Rows are points. The points of each table are mixes of a few directions, plus a little noise. How many directions does each table use, and how many do they share? Where both have some left over, give the other angles between the two spaces (their principal angles), to ten degrees, smallest first.

First (6 x 2)
4, 4
39, 33
9, 8
-63, -52
0, 0
11, 8
Second (7 x 2)
-34, 1
68, -2
-66, 1
-12, 0
6, 0
32, -1
7, 0
Directions: first 1, second 1, shared 0; angles 40

First (7 x 4)
5, -3, 2, -25
9, -6, 3, -49
-4, 3, -1, 22
-3, 2, -1, 17
-4, 3, -1, 23
16, -11, 5, -86
-18, 13, -6, 99
Second (7 x 4)
-63, 17, -15, 9
-52, 14, -12, 7
6, -2, 2, -1
-35, 10, -8, 5
95, -27, 24, -14
-2, 0, -1, 0
50, -14, 13, -8
Directions: first 1, second 1, shared 0; angles 70

First (9 x 9)
6, 15, -19, -7, 5, 35, 3, -16, 5
0, -1, 8, -17, -12, 12, -18, -4, 19
2, 83, 15, -62, -5, 14, 33, -5, 64
5, -33, -40, 65, 25, 21, 7, -19, -69
-6, -1, 61, -16, -33, -14, -32, -7, 23
1, -15, -5, 33, 7, 4, 0, -11, -34
2, -16, -29, -29, 2, 5, -12, 21, 24
-5, -62, 17, 6, -19, -21, -51, 16, -6
-4, 32, -7, 25, 30, -55, 69, 26, -28
Second (10 x 9)
2, -15, -28, -6, 7, 10, -5, 9, 3
0, -76, -13, 19, -10, 8, -56, 4, -22
-2, 35, 19, 4, 3, -12, 28, -6, -1
2, -75, -27, 10, -7, 15, -55, 8, -14
3, 59, -46, 19, 49, -22, 95, 15, -26
6, 0, -42, -46, 4, 30, -11, 14, 41
-2, -31, 21, 2, -20, 5, -40, -7, 1
-8, 35, 95, 2, -35, -17, -11, -31, 11
0, 36, -13, 5, 19, -10, 45, 4, -6
-2, 32, 31, -8, -9, -6, 10, -10, 12
Directions: first 4, second 3, shared 3

First (11 x 14)
16, -22, -16, 19, 6, 6, 5, -34, -31, 34, 23, -10, -33, 53
-15, 3, 6, -4, 16, -6, 9, 37, 12, -3, 19, -14, -9, 87
25, 6, -8, -4, -53, 31, 4, -25, -26, 7, 11, 7, 11, -54
-25, 29, 6, -11, 18, -27, 43, 8, 5, 16, -69, 29, 27, -41
-33, 33, 17, -33, -14, 22, 11, 68, 26, -27, -14, 9, 38, -12
30, -36, -16, 24, 2, 11, -44, -69, -19, 6, 7, 0, -20, -78
22, -5, 11, 22, 22, -88, -2, -29, 27, -21, -17, -7, -6, -4
-11, 15, 10, -27, -38, 49, -19, 55, 16, -36, 34, -8, 23, -2
24, -13, -3, 5, -30, 18, -21, -3, -7, -12, 55, -22, -14, 36
-2, -28, -23, 26, 50, -3, 11, -55, -37, 59, -23, 8, -38, 20
-32, 19, 15, -17, 22, -13, 3, 47, 34, -24, -26, 7, 22, -4
Second (9 x 14)
-1, 2, -27, -13, -43, 43, -4, -8, -23, 10, 19, -1, -2, -41
58, 24, 61, 5, -48, -18, 23, 13, 10, -33, 16, 3, 41, 33
-31, -10, 23, 2, 74, 3, -27, 20, 29, -11, -49, 19, 12, -33
23, -39, -6, 27, 22, -2, -36, -34, -8, 4, 37, -20, -38, 38
26, -25, -5, 15, -6, 12, -40, -38, -6, -9, 17, -5, -11, -48
-12, 13, 7, -3, 17, 11, 39, -1, -20, 36, -43, 25, 13, -1
-1, 23, 6, -5, -13, -17, 57, 20, -13, 24, 3, -2, 1, 91
0, -26, -48, 13, 2, -24, -31, -50, -5, 4, 13, -17, -38, -47
-61, 38, -11, -41, -5, -7, 19, 79, 37, -25, -13, -3, 20, 8
Directions: first 5, second 6, shared 5

First (10 x 24)
13, 0, 0, -9, -1, 3, -4, 4, -4, -2, -6, 12, -3, -14, 3, 2, -6, -1, -25, 6, -12, 10, -14, -7
27, 0, 0, -18, -1, 6, -7, 7, -8, -5, -12, 25, -6, -27, 6, 3, -12, -1, -51, 13, -25, 19, -27, -13
-2, 0, 0, 1, 0, -1, 1, -1, 0, 0, 1, -2, 1, 2, -1, 0, 1, 0, 3, -1, 2, -1, 2, 1
6, 0, 0, -4, 0, 2, -2, 1, -2, -1, -2, 5, -1, -6, 1, 0, -3, 0, -10, 3, -5, 4, -6, -3
31, 0, 0, -20, -1, 7, -8, 8, -9, -5, -14, 28, -7, -31, 7, 4, -14, -1, -57, 16, -28, 23, -31, -15
-1, 0, 0, 1, 0, 0, 0, 0, 0, 0, 1, -1, 0, 1, 0, 0, 1, 0, 2, -1, 2, -1, 1, 0
-65, -1, 0, 44, 2, -15, 19, -18, 20, 12, 30, -60, 15, 64, -15, -8, 29, 3, 121, -32, 59, -48, 65, 31
-32, -1, 0, 22, 1, -7, 9, -9, 10, 5, 14, -29, 7, 32, -7, -4, 14, 1, 60, -16, 29, -23, 32, 16
14, 0, 0, -9, 0, 3, -4, 4, -5, -3, -6, 13, -4, -14, 3, 2, -6, -1, -26, 7, -13, 10, -14, -7
9, 0, 0, -6, 0, 2, -2, 2, -3, -2, -4, 8, -2, -9, 2, 1, -4, 0, -17, 5, -9, 7, -9, -4
Second (10 x 24)
16, 8, 14, -7, -7, 6, -11, 2, -10, -16, 0, 20, 5, -21, 6, -4, -11, -1, -12, -7, -4, 3, -9, -9
2, 8, 18, 8, -4, 3, -11, -4, -12, -20, 11, 5, 9, -7, 4, -10, -8, -6, 40, -23, 19, -13, 12, -4
27, -45, -38, 6, 40, -14, 10, 8, -12, 7, -8, -24, -25, 4, 3, -3, -12, -41, 45, 8, -1, 15, -9, -19
17, -6, -2, -9, -1, 8, -2, 15, 4, -11, 6, 8, 3, -28, 7, -9, -13, -7, -32, -16, -21, -3, -25, -22
-43, 24, -17, 7, -4, -10, -8, -24, -8, 38, -19, -11, -18, 53, -16, 24, 32, 25, -1, 52, 20, 13, 24, 51
7, 16, 45, -8, -24, 8, 8, -4, 12, -19, 3, 28, 26, -19, 4, 1, -2, 21, -20, -14, -4, -3, 9, -5
-48, 26, -25, 6, -8, -2, -12, -10, 1, 34, -4, -17, -13, 39, -14, 13, 27, 23, -24, 30, 8, -5, 6, 39
6, 4, 32, -7, -16, 3, 19, -3, 19, -7, -3, 16, 19, -8, 1, 6, 3, 18, -19, -3, -8, 3, 9, -2
15, 4, 18, -6, -8, 7, -3, 5, 0, -18, 4, 17, 11, -23, 6, -6, -11, 1, -12, -15, -7, -2, -8, -14
1, -38, -44, 12, 32, -10, 11, 15, 6, 12, 10, -41, -17, 10, -1, -11, -4, -33, 36, -13, -2, -10, -10, -16
Directions: first 1, second 5, shared 1
